Rows are points. To make a cloud, some directions were put in groups of two or more. Within a group, all points are equally far from the middle, so they leave a hole (a ring in 2 directions, a hollow ball in 3). The other directions are filled evenly. Then the cloud was stretched, turned, moved and blurred a little. Count the holes, and give their numbers of directions, smallest first.
(in the rows, 128 means zero)

Cloud (14 x 2):
[[150 132]
 [150 132]
 [ 75 102]
 [ 66 163]
 [107 178]
 [ 59 128]
 [149 137]
 [ 68 109]
 [110  89]
 [ 95  91]
 [142 106]
 [144 110]
 [137 162]
 [124  93]]
Holes: 1 (2)

Cloud (21 x 3):
[[126  69 139]
 [122 114  80]
 [144 172 134]
 [104 138  94]
 [182  96 114]
 [136 172 147]
 [100 114  93]
 [140 159 172]
 [179 114  99]
 [183 108 161]
 [112  80 156]
 [155  98 179]
 [154 146  90]
 [104 151 104]
 [135 148 182]
 [188 134 120]
 [153 126 187]
 [ 83 105 129]
 [162 145 176]
 [159 144 179]
 [118  92 175]]
Holes: 1 (3)

Cloud (27 x 4):
[[205  88 113  93]
 [107  78  84 153]
 [167 123  95 108]
 [116 100 133 126]
 [170 153 105  71]
 [ 82 162 143 127]
 [109 136 123 195]
 [141 139 105  49]
 [173  78  95 160]
 [113  91 114 100]
 [145 142  77 109]
 [130 135 161 111]
 [104 135 153 122]
 [168 107 101 191]
 [ 77 132  97 137]
 [149 104  63 139]
 [127  99 105 183]
 [186 118 140 102]
 [157 134 115  67]
 [143 126 160 108]
 [105 175 116 164]
 [167 153 130 135]
 [151 163 114 169]
 [ 83 146  70 118]
 [ 89 148 130 105]
 [156  99 110 120]
 [165 144 101  55]]
Holes: 0

Cloud (47 x 6):
[[123 112 166 111  81 124]
 [102 129 101 111  89 118]
 [117 107 105  77  88 118]
 [111 128  75 123 113  96]
 [133  82 132 161 100  83]
 [106 115  53  92  62 129]
 [ 95 137 184  90 108 149]
 [ 95 123  56 147  67  71]
 [ 97  94  95 122  74 141]
 [111 116 130 144 104 144]
 [129 129 130 109 123 146]
 [ 69  95 130  95 113 145]
 [113 144  69 142  68  89]
 [ 40 142 119 130  99  67]
 [151 123 114 113  94  71]
 [ 90 162 157 119  74 150]
 [122  80 173 170 103 163]
 [130 130 155 140 128  78]
 [131 178  73 154 119 150]
 [122 115 133  84  93 136]
 [ 86 130 176 137  50  82]
 [ 78 103 147  81 126 143]
 [146  97  66 145 107  93]
 [119  80 153  94 136 157]
 [113  95 126 138 111 130]
 [ 96 147 115 169 159 127]
 [171  89 124 138 123 177]
 [140 111  97 120 107 116]
 [150 103 126 117 123  67]
 [143  95 137  67 109 136]
 [ 77  93  91 120  68 144]
 [142 125  97 142 125 115]
 [125  48 120 121 137 141]
 [176 111 141 122 142 145]
 [126 141 101 141 112 118]
 [ 64  64 137 177  71  94]
 [172 106 111 118  95 153]
 [131 105  57 120 114 126]
 [174 107 110 172  72 145]
 [110  77 116 176 101 115]
 [106  89 158 179  66 133]
 [125 122 124 136  66 182]
 [119 111 123 124 167 170]
 [135 116  93  77 143  92]
 [ 26  99 111 142  90  97]
 [ 87  70 151 169  71 128]
 [151 124  93 148  73 148]]
Holes: 0

Cloud (73 x 8):
[[ 96  79 110 120 123  74 129 119]
 [119 122 139  74  84 165 121 109]
 [ 92 123 116 119 190 110 146 162]
 [ 96 111 149 122 116  87  66  90]
 [ 71 134 159 104 180 131 161 135]
 [108 183 140  98 128 184 105 145]
 [161 167  87 134 115 170  86 106]
 [100 116 169 108 192 114 126 179]
 [121 146 145  92 134  77  81 133]
 [125 114 176 155  80 159 178 164]
 [141 189 142  79 173 118 126 163]
 [169  73 136 126 140 120 169 115]
 [114 168  95 134 115 118 192 165]
 [107  98 126 105 168 135 176 178]
 [139 140 155 134 183  78 117 148]
 [129 195 170  97 122  91 121 118]
 [131  98  75  92 105 159  74 130]
 [180 163 135 117 147 114  85 150]
 [ 96 189 128 147 125 146  73 120]
 [106 165  84 104 128 154 117 124]
 [118 150 107 110 135 184  62 122]
 [ 97 127 112  91  91 167 100 154]
 [105 100 129  94 142 180 109 137]
 [142  84  94 117 140 160 138 137]
 [ 71  98 173 118 113 125 145 126]
 [129 131 137 170  80 190 140 130]
 [134  79 133 100 153 170 102 120]
 [141 146 202 156 131 126 137 101]
 [103  72 112 107  79 114 122 108]
 [107  96  79 108 128  98 135 143]
 [102  56 134 165 145  98 117 198]
 [133 114  93 124  72 161  84 178]
 [124  84 131 185  91  76 106 128]
 [174 151 114  90 165  82 121 111]
 [116 166  64 145 122 136  86 136]
 [124 199 117 141  88 127 154 167]
 [ 96 131 136 184  83 159 172 143]
 [160 120 159 179 118 122  78 173]
 [ 91 115  82 137 112 132 167 169]
 [ 90 158 118 169 146 109 114  97]
 [136 182 168  85  90 102 127 107]
 [119 133 109 143  93 134 205 161]
 [133 144 203 160  96 141 163 140]
 [122 152 166 154 122  86  78 139]
 [115 178 162  82 149 190 130 151]
 [129 153 186 134  80 179 157 166]
 [138  72 119 146 112  62 112 135]
 [ 89 178 118 114  79 114 118 175]
 [142 154  91 164  64 154  86 121]
 [ 70 142 203 105 123 134 136 169]
 [ 97 162 164 103  91 103 110 154]
 [ 72 105 179 142 137 139  93 161]
 [122  53 123 125 130 137 121 173]
 [168 104 141  75 150  91 130 128]
 [ 86 170  89 111 147 131  77 174]
 [140 153 171  68 110 118 118 142]
 [195 113 101 167  91 126 101 133]
 [147 116 150 191 160 121  95 193]
 [144  94 135 143  84  76  89 148]
 [112 184 194 159 140 131 135 126]
 [140 113 146 150 124  55 129  93]
 [ 82 172 182  80 166 101 137 154]
 [136  95 156  89 146 174 148 151]
 [136  99 166 142 179 103 116 174]
 [166 108 138 123 170  81  63 116]
 [135 120 193 120 118 120  94 121]
 [ 87 148 128 129 191  86 144 158]
 [123  78 136 203 114 150 113 135]
 [111 173 124 152 178  92 105 145]
 [151 141 141 121 158 172  90 202]
 [ 94 134 157  86 133 136  80 173]
 [ 84 193 100 133 131 152 141 153]
 [ 66  74 132 172  88 102 120 164]]
Holes: 1 (6)

Cloud (103 x 9):
[[100 122 111  99 101 151 130 172 175]
 [179 127 119 130 113 158 113  92 148]
 [119  93  96  82 128  79 109 153 101]
 [116 149 168 106 135 201 186 139 109]
 [ 94 210 146 176 115 130 134 121 190]
 [110 153 123 129 148  37 135 129  98]
 [141 102  96 180 137 101 140 106 118]
 [ 41 135 127 171 108 112 129  89 112]
 [101  94 111 132 185 146  82 108 181]
 [118 134 196 111 160 161 121  99 157]
 [123 185 117 175 141 183 121 110 149]
 [101 103 131 129 107 118 120 190 129]
 [121 152 101 202 129  75 104 125 119]
 [109 114  69 162  69 156 164 152 119]
 [126 165 120 103  76 159 139 152 165]
 [ 96 168 141 131 160 147 153  45 194]
 [112 196 145 200 136 153 146 158 154]
 [116 114 116 148 126 130 138  33 156]
 [ 87 106  95 174 139 195 159 105 164]
 [156 146  90 132  82 109 165  84 159]
 [129 124 141 114 130 165 115  88  61]
 [160 170 109 104 121 116 160 175 140]
 [144  90 137 132  83 131 114 104 157]
 [109 156 195 151 145 107 116 111 157]
 [107  92 104  70 132  65 124 130  93]
 [163 169 132 144 141  89 102  90  92]
 [109 164  77 137 154  78  74  72 161]
 [ 56 147 129 119 120 114 198 135 168]
 [ 93 143 164  84 129 160 100 130 172]
 [124  85 111 104 128 143  99  70  93]
 [ 62 145 160 191 102 106 149 109 176]
 [ 66 140 132 117 162  57 123  74 158]
 [118  69 121 126 156 119 115  71 147]
 [101  86  91 128 145 164 102 168 154]
 [ 92 161 132 167 102 114  86  77 113]
 [132  90 161 132 135 130 189  86 153]
 [130 152 161 156 142 130 133 197 117]
 [110 145 159 177 140 105 116 121 212]
 [127 194 101 149  97 167 132  95 154]
 [131 172 194 132 154 164 171 124 161]
 [130 120 114 156 184 127 114 126 163]
 [122 204 138  79 131 152 192 140 102]
 [ 71 106  94  88 136 143 120 140 170]
 [ 76 203 113 146 139 166 160 152 120]
 [173 149 144 152 115 113 143 138 191]
 [162  83 122  98 170 118 127  90 111]
 [ 99 155  62 107 135 144 146 103 161]
 [120 105 166 113 139 173 156 140 179]
 [110 144 148 144 114  76 134 126 217]
 [ 79  79 131 147 110 161 130 106 147]
 [ 79 174 118 164 161  78  99  65 145]
 [ 75 120 111 143 102 167 158  98 107]
 [148 160 178 138 118 124 130 158 144]
 [126 105  68 132 123 103 122  84 123]
 [ 72 110  94 128 112  57 126 133 117]
 [123 108 196 123 155 146 111  89  99]
 [119 125 192  96 154 110 110 146 141]
 [143 151  88 140 154 140 105 100  67]
 [ 88 169 133  77 166  72 143  85 112]
 [ 99 162 147 166 115 100 141 195 126]
 [129  84 131 160 123  89 109  99 174]
 [103 100  84  81 108  97 113 100 124]
 [137 130 123 146 118 167 106 118  73]
 [ 97  90 147 130 142 172 141 102 192]
 [ 86 120  96  75 150  76 137 128 110]
 [143 151 130 157 147  84 182 112 153]
 [111 114 132 131  93 176 163 127  82]
 [ 73 141 119 126 190 128 158 114 111]
 [128 128  91  63 175 123 123 112  95]
 [106  87 139 183 101 164 136 143 157]
 [ 80 116 124  92 122 161 115  83 106]
 [ 61 135 117 101 130 145  98 164 156]
 [162 106 126 143 125  65 112  99  82]
 [ 54 121 149 133 150 170  86 117 144]
 [118 198 153 149 160 158 170 166 126]
 [ 44 143 133 199 101 121  83  94 142]
 [ 76 121 137  71 169  91 155  94 122]
 [156  99 173 139 142 127 170 155 135]
 [112  81 111 113 137  85 139  68  90]
 [106 169 154 170  83  86 157 109 162]
 [139 184 107 138 162 110 134 162 123]
 [106 166 178 180 140 110 155 121 157]
 [109 181  93 173  68 137 146 168 146]
 [150  86  97 142 129 166 174 154 138]
 [152 142 125 151 141 122 100 191 100]
 [ 59 158  87  91 157 129  97 113 124]
 [111 133 194 156 117 105 145  78 121]
 [141 144 100 164  92 147  86 139 166]
 [138 126  98  85  85 105 145 129 120]
 [137 140 177 162 101 126 193  78 104]
 [ 66 138 135 167 138  50 117 160 106]
 [ 72 129 104 189 148 120 170  89 120]
 [ 40 150 134 177 164 141 137 101 152]
 [ 93 136  64 139 141 168 193 124 152]
 [ 72 112 139  96 178 113 130 157 124]
 [ 25  91 104 135 136 148 110 104 163]
 [103 123 155 158  82 169 157 157 119]
 [127 188 149 130 171 107 176 110 142]
 [104  58 129 109 145 124  98 112 155]
 [110 127 129 120 180  80 110 180 117]
 [167 104 148  97 156 153  79 107 119]
 [161 131 127 152 102  83 127  90 115]
 [115  89 136 160  98 137 133 155 196]]
Holes: 1 (6)

Cloud (88 x 9):
[[125 115 135 152  95  81  93 118 160]
 [107 149 190 101 138 106 116 187  83]
 [ 92 139 117 142  89  84 144 111  93]
 [121  84  88 139 136 108 122 140 150]
 [137 149 147 150  71 162  99 174  92]
 [126 160 162 103 107 154  60 152 156]
 [115 157 120  89 145 169  96 105  79]
 [132  97  64 122 131  96 114 144  73]
 [114  81 108  91  74 148 104 137  67]
 [153 148 171  69 102 181 128 156  74]
 [144 133 100 101  76 157 127 110 148]
 [132 156 101  66  63 122 134 117  88]
 [145 103 161 169 134 106 147 195 158]
 [132 140  80 143 165  96 137 172  78]
 [159 157 139 131 132 187  73 129 117]
 [158 148 116 173 160  97 127 174 111]
 [105  81 122  81 100 100  75 156  99]
 [190 144 115 130  99 106  76  95 102]
 [ 82  94 137 118 115 171 102 145  87]
 [175 185 166 100  65 130 116 144 107]
 [185 141 157 106 164 114  93 131 122]
 [135 175 143 157 161  93 104 156 144]
 [137 142 180  50 117 102 106 187 114]
 [135  96 146 120 132 104 193 101 106]
 [100 172 143 123  86 169 154 149 136]
 [100 146 122 111  99  88 153 202  77]
 [144 105 156 168  68 170 112 124 109]
 [126 135 112 181 155 126 140 121 128]
 [137 126 110 128  77  58 128 179 103]
 [152  77 157 117 120 141 156 125  56]
 [104  63 133 114 136 119  69 143 123]
 [158  99 177 179  97 159 142 115 116]
 [117 128 164  60  92 128 174 151 147]
 [120 129 178  63 124 121 184 150 154]
 [104 185 146  99 145  85 155 150 158]
 [113 128 143 134 136 101  97 116  37]
 [186 149 181 124 136 161 129 149 157]
 [138 101 115  70  63 108 150 190  94]
 [139 193  80 100 142 101 126 152  79]
 [161 131 138  91 130 110 188 129 126]
 [194 157 130  90  78  91 125 205 127]
 [ 97 121 187 144 110  93  96 110  93]
 [150 182 148 124 125  96 116  98 164]
 [ 99 194 143 119 113 100 162 143 109]
 [144 113 131  97  97  83 181 137  72]
 [102 101  97 156 140  94 110 152 160]
 [182 119 110 118 111 153 162 121 140]
 [186  92 184 117 131 128 123 142 138]
 [175 139 148 149  52  95 125 137  45]
 [201 165 143 122 120 159 128 186 126]
 [143 140  94 159 139 162 133 170 116]
 [155 101 140  76 142 130 167 150 127]
 [151 181 162 110 102 152 197 116 131]
 [156 141 143 177 106  76 141 107  84]
 [119 152 154 141  93 116  84 120  36]
 [142 138 164  67  67 169  99 112  85]
 [146 165 152 105  81 160 108 176 172]
 [123 166 167 137 158 141  74 109 158]
 [156 126 175 144 136 122 125 176  55]
 [148 161 108 122 163 151 170 156  89]
 [154 203 156 115  72 135 114 145  99]
 [125 173 153  85 137 120  83 126  81]
 [140 159 176 109 150 123 134 161  47]
 [109 123 158 104 190 120 148 196 109]
 [114 103 137 121 166  97 160 184  81]
 [138 139 152  49  85 125  78 168  95]
 [ 66 105 112 129 142 141 117 141 128]
 [100 163 138 120 133  91 174 157  75]
 [119 114 161 126 139 132 174 141  45]
 [146 139 110 171 140 133  67 157 108]
 [ 74 121 122 127  82  98 138 123 112]
 [ 63 101 168  97 102 141 109 187 105]
 [163 164 112  86 145  94 164 134 103]
 [127 101 149  85  87 143 173 148 167]
 [139 107 117  59 140 169 118 184 144]
 [119 104 179 134  68  91  94 161 149]
 [177 114 172  81 128 165 133 138 101]
 [125  72 184  82 107 155 150 132 137]
 [120 205 155 129  91 116 131 133 123]
 [115 111 152 136 167 166  68 170 132]
 [124 140 107  71 121  92 123 115 115]
 [122 142  96  67 149 150  87 156 108]
 [184 136 125 115  83  98  71 102  59]
 [171 107 130  66 143 152 142 166 102]
 [155 107 144 187 139 147 120 150 132]
 [151 105 186 135 122  82 120 101  96]
 [110 117 147 133 161 156 175 133  78]
 [138 162  86  95 115 134 104 140 153]]
Holes: 3 (2, 2, 3)

Cloud (93 x 9):
[[141 179 117 173 143 155 125 109  54]
 [109 126 122  56 131 143 171 155 135]
 [140 105  71 179 163 143  99 122 105]
 [157 133 146 167 139 119 166 150 150]
 [182 130 127 138  97 128 199 104 155]
 [178 160 126 168 145 165 131 145 126]
 [151  67 128  99 124 122 171 132 164]
 [105  70  99  93 151 140 126  68 175]
 [156 162 169 107 118 175 164 123  54]
 [177 105 126 122 118 173 141 152 156]
 [111 137 114 160 166 153 169 111  76]
 [129 117 142 149 103 114 188  93 117]
 [168 137 136  74 177 119 116  91 110]
 [168 120 131 149 104 143 111  45  82]
 [141 132 131 121 143 167 178  50 102]
 [174 126 113  66 143 186 128 143 117]
 [152  86  94 109  79 145 161 137 111]
 [112 111 174 152 165 151 108  78  77]
 [154 107 170  88 150  79 160 100 128]
 [136 119 175 155 192 133 174 126 116]
 [ 88 119  84  86  99 154 135  92 132]
 [205 168 125 127 148 155 151  80  97]
 [147 162 151  81 154 124 113  76  89]
 [187 166  96 148 173 134 132 117 152]
 [116 162 155 117 161 164 201 127  96]
 [181 135 197  87 152 147 132  97  91]
 [124 140  74  99 103 118  99  72 107]
 [162  85 125  92 116 167 163  54 124]
 [136 111 127 106 204 161  82  92 113]
 [ 90 128  91  95 112 167 140 145 110]
 [187 123 118 152 128 132 167 153 158]
 [158 109  79 152 142 136 143  67  85]
 [ 77 103 139  99 123  91 117 127 118]
 [111 119 114 120 172 141 174  63 106]
 [ 86 114 157  76 138 107 146  67 103]
 [113 140 117 160 125 110 154 150  86]
 [138 177 144 127 163 174 108 120 134]
 [187 136 163  80 114 159 166 155 131]
 [ 83 149  97 137 183 151 128 121 140]
 [161  85 136  63 168 186 128  97 145]
 [ 78 158 114 101 148 125 146 153 104]
 [160  96 129  76 155 163  99  97 182]
 [ 97  81 140 112 129 158  76  73 123]
 [ 93 144  90 126 148 169 155 141 124]
 [ 93  77  99  97 154 156 153  69 149]
 [ 97  86 108  85 149 147  83 112 156]
 [ 79 132 113 101 200 157 131  93 112]
 [148 135 136  78 149  82 114 137 123]
 [130 129 132  85  78 131 137 140 150]
 [171 115  82  80 138 111 128 134  91]
 [144 115 185 143 179 138 148 130  77]
 [195  74 156 132 136 110 151  96 135]
 [ 86 107 109 127 170 114 166  70 133]
 [209 156 145 138 131 161 188  98 104]
 [192 148 153 100 109 160 201 139 118]
 [188 140  98 134 157 131  82  73 110]
 [115 105  76 115  86 134 140 123 136]
 [112  96 177 148 124 108 143  89 128]
 [185 110 116 138 154 124 171 131  65]
 [123 108 139  36 144 147 175  98 130]
 [129 112 152  49 104 136 109 125  79]
 [172 103 129 129  79 154 175 150  89]
 [146  77 133  96 185 145 154  56 146]
 [128 165 112  99 162 195 140 134  90]
 [118  57 138  88 108 146 122 141 101]
 [170 109 151 156  84 120 132 100 123]
 [193  56 144 139 146 156 143 135 106]
 [200 159 150  83 128 142 156 141  88]
 [ 90 146 115 106 171 155 158 156 110]
 [140 120 120 103 187 199 148 133 102]
 [141  89 184 104 126 150 159 147  78]
 [180 127 194 139 131 174 135 109 123]
 [ 85  85 138  87 147  96 147  69 127]
 [171 112 191  68 165 139 182  93 121]
 [146  80 124  92 162 156 113  44 132]
 [143 145 143 140 125 208 121 116  97]
 [149 164  77 113 107 123 108 142 139]
 [125  96 126  88 181 156 197 101 128]
 [141  68 194  86 172 120 143 111 140]
 [123 124 163 114 163  87 159 153 121]
 [129 104 183 102 157 129  80  98 139]
 [ 89 153 130 130 118 144  82 119  61]
 [106  60 132 128 176 153 161 100 144]
 [108  81 147  72 104 135  94  75 127]
 [157  65 176 128 129 130 137 112 160]
 [130 125 111 132 100  92  74  98 114]
 [150  93  71  80 155 140 102 113 134]
 [180  85 123 154 142 153 182 128  83]
 [206 161  85 125 120 132 154 135 133]
 [151  96  63 137 150 184  88 108 120]
 [143 155 115 113 101 130 111 120 178]
 [ 75 129 113  88 142 112 112  74  89]
 [119  81 112  96 161 177 106  51 113]]
Holes: 1 (8)

Cloud (96 x 9):
[[169  88 139 118 100 136 188 122 128]
 [135  48  87  96 141 137  79  98 117]
 [158 131 156 105 135 136 130  78  73]
 [184 125  98 122 139 149  81 101 122]
 [130 149  92 157 175 123 117 102 118]
 [120 174 119 119 161 125 167 133 174]
 [151 111 134 128 173  95  79 114 128]
 [203 133 131 167 128 154 102 163 147]
 [111  48 125 145  83 187 164  90 106]
 [142 164 140 121 142 115 101 147 106]
 [123  72  91 119 126 101 175 126 138]
 [154 188 168 134 111 115  84 108 129]
 [ 95  93 143 107 106 137 173 101 103]
 [141 128 111 116 111 197 101  60 128]
 [123 119 173 141 146 154  76 102 166]
 [136 203 128 106 120  75  94 169 141]
 [140 105 119 188 107 158 126 196 119]
 [116  35 139 102 105 154 158 133 151]
 [146 128 146 107 178 148  62 188 115]
 [199 111 136  87  86 182 117 164 127]
 [180  74 128 160 153  88  87 126 146]
 [159  90 137 121 142 157 142 127 100]
 [196 126 160 128 121  59 105 164 171]
 [116  98 143 151 143 101  97  87 122]
 [158 123  89 155  73 155 120  92 119]
 [177 103 139 122 170 111  90 126 114]
 [161 153 107 129 148  85 103 166 173]
 [ 97 123 112 127  88 151 124 161 170]
 [ 80 106 126 164 189 164 126 137 122]
 [145  83 136 157  99 151  78  84 184]
 [174  62 173 161  95 147  59 150 127]
 [171  88 158 187 101 134  83 127 148]
 [133 142  96 137 164 183 170 156 115]
 [ 98 129 133 170 135 137 103 156  87]
 [174 125  94 166 125  90  84 153 115]
 [130 168 145 162 121  58 122 119 204]
 [153  70  83 105 121 172  66  80 143]
 [104 139 181 188 129  97 142  83 131]
 [194 148 127 130 154 114 109 152  81]
 [144 146 154  99 175 115 111 167  75]
 [165  93  99  93 115 187 125 140 126]
 [135 111 125 110 182 179 145  72 103]
 [191 148 173  86 126 108 127 170  76]
 [103 135 136  89 121 152 154 156 100]
 [123 140 115 191 144 177  81 106 178]
 [136 126 121 136 147 184  51 160 141]
 [152 115 100 124 169  93 172 121 124]
 [168 100 129 105  78 127 126 152  80]
 [197  63 137 104 108  96 140  78 107]
 [174 100 100 143 114  88 128 160  84]
 [165 177 132 164 117 129 116 155 143]
 [170 157  96  83 174 145 119 102 180]
 [203 152 109 137 101  70  68 158 160]
 [101 142  85 106 118 144 114 164 146]
 [ 89 110 124 130 167 138 100 173 143]
 [154 134 166 132 182 160 165 177 159]
 [149 122  92 118 174 169 124  68  95]
 [113 158 158 125 125 220  69 143 118]
 [139 141 193  82 120 160  89 182 124]
 [ 79 165 115  92 151 168 108 168 143]
 [146 107  72 172 145 116 144 102 156]
 [154 123 165  66 110 135 125 165 101]
 [138 115 150 107  76 123  65 139 118]
 [149  77  86 124 132 141 109 123 142]
 [ 97 126 113 142 111 114 109 100 177]
 [108  75 141 146 129 186 189 116 122]
 [107 173 164 156 126  93  94 105 138]
 [195 174 120 132 156 157 113 166 119]
 [ 99 119 103 151 120 135 118 141 138]
 [166 102 152  67 114 104 152 153 110]
 [112 166 118  77 145  95 149 147 100]
 [162 179 127  68 124 143  89 157 125]
 [113 125 158 202 194 102 143 108 114]
 [160  79  82 184 136 177 125 168 109]
 [144 145  99  71 173 175  77 172 175]
 [114 101 158 125 115 193  80  79 126]
 [116 137 155 134 132 162 118 111  81]
 [ 65 149 175 167 127  95  95 110 128]
 [125 144 151 157 191  86 166 111 148]
 [178 144 125 185  79 107 107 153 181]
 [169  68 146 146 140  71 126 122 153]
 [156  74  73 111 141 123  88 128 107]
 [124 101 110 188 129 159 128 125 156]
 [111 131 125 104 160 149 123 132  36]
 [187 129 135  88 208  99 131 150 121]
 [173  89 172 145 133  46 133 142 163]
 [151 141 151 147 136 152  96 167  86]
 [133 100 124 144 189 128 108 124 179]
 [196 119 160  89 121  92 114 141 106]
 [ 96 103 148  99 210 113 119 141 155]
 [191 101 135  81 105  87 129 149 117]
 [125 165 183 186 127 119 128 124 130]
 [176  90  98 142 147  91 103 185 155]
 [176  94 137 158 160 123 126 160 128]
 [ 87  96 128  85 131 117 107  84 134]
 [175  88 127  63  87 116 107 121 129]]
Holes: 0

Cloud (103 x 9):
[[182 107 172 139 114 150 121 161 114]
 [132 119 106  91 136  74 114  92 139]
 [123  65 144 177 121 171 131  77 165]
 [167 111  85 143 110 133 120  85 165]
 [147  86 136 125  51 130 123 146 148]
 [ 95  82  86 165  88 123 157 169 110]
 [135 152 152  80 114  94 159 118 153]
 [123 152 146 133 170 131  84 166 185]
 [129 114 115 121 148 193  77  79 136]
 [137 127  67 158 146 175 138 140  98]
 [143 110 157 110 139 161 195  99 171]
 [138  57  62 125 114 141 176 163  99]
 [117 139 135  87 148  97 145 203 142]
 [119 171 188 160 113 140 138 160 158]
 [ 83 115 129 132  68  97 124  98  98]
 [127 113  83 180  82 118 155 118  98]
 [ 97 146 113 155 155 184 147  91 132]
 [112 143 191 145 126 164 148  65 113]
 [168 127  75 151 105 115 164 120 153]
 [169  52 120 128 118 149 165 100 130]
 [168  57 116 177 125 160 108 104 147]
 [134 147 114 102  91 159  82 153 104]
 [164 123 129  85 138 116  83 201 138]
 [ 72 138 130  89 115 157 114 152 139]
 [143 158 185 138 175 123 144 153 176]
 [141 117 109 102 197 104 122 138 159]
 [119 126 189 118 143 153 164 113 192]
 [ 87 124 163 158 124 107 180 112 125]
 [200  61  89 141 110 152 111 148 115]
 [130  73  85 186 134 114 154 144 153]
 [181  92 121  87 139 107  77  82 114]
 [126 126 132  87 144 114 160  85 163]
 [170 116  96  77 144 112  80 178 123]
 [186 120  86 122 121 103 182 119 102]
 [106 150 150 199 171 129  98 128 160]
 [116  98  72  88 129 127  99 112  79]
 [192 115 166 140  92  93 127  83 158]
 [170 125 121 116 137  71 110 136  80]
 [168 114 142 103 178 127  83 167 128]
 [156 111 130 134 146 139  67 105 198]
 [215  91 123 120  99 180 152 124 118]
 [142 130 132 169  81 140 125  47 151]
 [116 129 103 141 139 181 199 126 161]
 [174 110  85 161 130 100 102 109  73]
 [194 131  89 151 132 104 129 164 174]
 [132  95 155 166 132 139 193 102 190]
 [148 126 106 110 163 123 127  69 166]
 [134 126 140 161  62  91 124  95 108]
 [108  99  72  92 121 125 131 140 168]
 [144 131 108 134 156 132 166 132  71]
 [ 94 127 143 128 110 172 122 163 203]
 [155 122 191 117  92 113  69  84 132]
 [128 142 125 111  84 182 114 157 103]
 [195 114 145 186 135 105 149 131 142]
 [125  96  96 172 138 113 150 174 196]
 [ 93  92  95 159  97 171 179 119 106]
 [163  66 106 163 162 156 123 175 151]
 [169 125 113 141 150  71  94 106 161]
 [166 110 156 109 183 117 128 155 127]
 [191  67 150 155 117 165 117 143 186]
 [137 152  72 119 138 107 142 118  86]
 [ 89 130 127 107 172 163 137 158 118]
 [136 133 134  64 168 130 124 107 142]
 [177 159 174 149 142  92 123  86  88]
 [ 92 116 111 154 146 193 123 120 181]
 [157  79 172 132  96 162 106  88 165]
 [ 71  96 136 157  81 124 109 110  85]
 [154 100 129 140 157  93  85 162 108]
 [121 139 147  88  86 125 123 117  85]
 [108 127 125 131  85 191  89 137 135]
 [139  99  61  98  96  98 145 160  99]
 [180  70 103 179 127 122 102  98 119]
 [119 106  93  80 158 179 156 156 136]
 [128  82  83 137 174 172 137 117 160]
 [168 101  80 145 143 186 162 117 119]
 [186  87 127 135 137 176 105 136 204]
 [183 104 141  88  71 161 143 119 132]
 [142  72 121 125  75 173  97 134 136]
 [124 117  77  93 126 164 127 144  74]
 [176 123  83  85 172 170 147 152 130]
 [226 117 153 133 102 131  98 110 140]
 [205 155 129  95 157 124  89 143 114]
 [133 164 200 147 120 102 134 129 179]
 [143 180 174 161  88 129 117  78 105]
 [191 158 150 144 126 133 150 127  88]
 [132  98  55 144 124 171 165 122 153]
 [152 107  83 155 133 177  96 149 178]
 [ 79 119 151 181 145 132 123 144 106]
 [109 131 121 130 122  74 160 148  96]
 [154  95 152 113 100 132 165  77 184]
 [125 141 169 139  99 197 158 120 159]
 [202 135 130 130  90 179 130 133 113]
 [159 130 155 183  82 160 132  88 169]
 [135  96 138 135 116 108 146 188 102]
 [112 112 121 141 105  95 112 184 177]
 [201 162 135 100 136 114  86  98 125]
 [165 119 112 149 181 143 144 131 201]
 [145 142 150 129  69 112 159  99 164]
 [230 123 128 133  95 144 107 157 156]
 [149  52 111 114 160 171 145 153 164]
 [101  88 133 182  80 180 162 127 153]
 [133  91 141  87  88 120  89 121 121]
 [158  85 133 115 150 123 106  63 182]]
Holes: 1 (8)
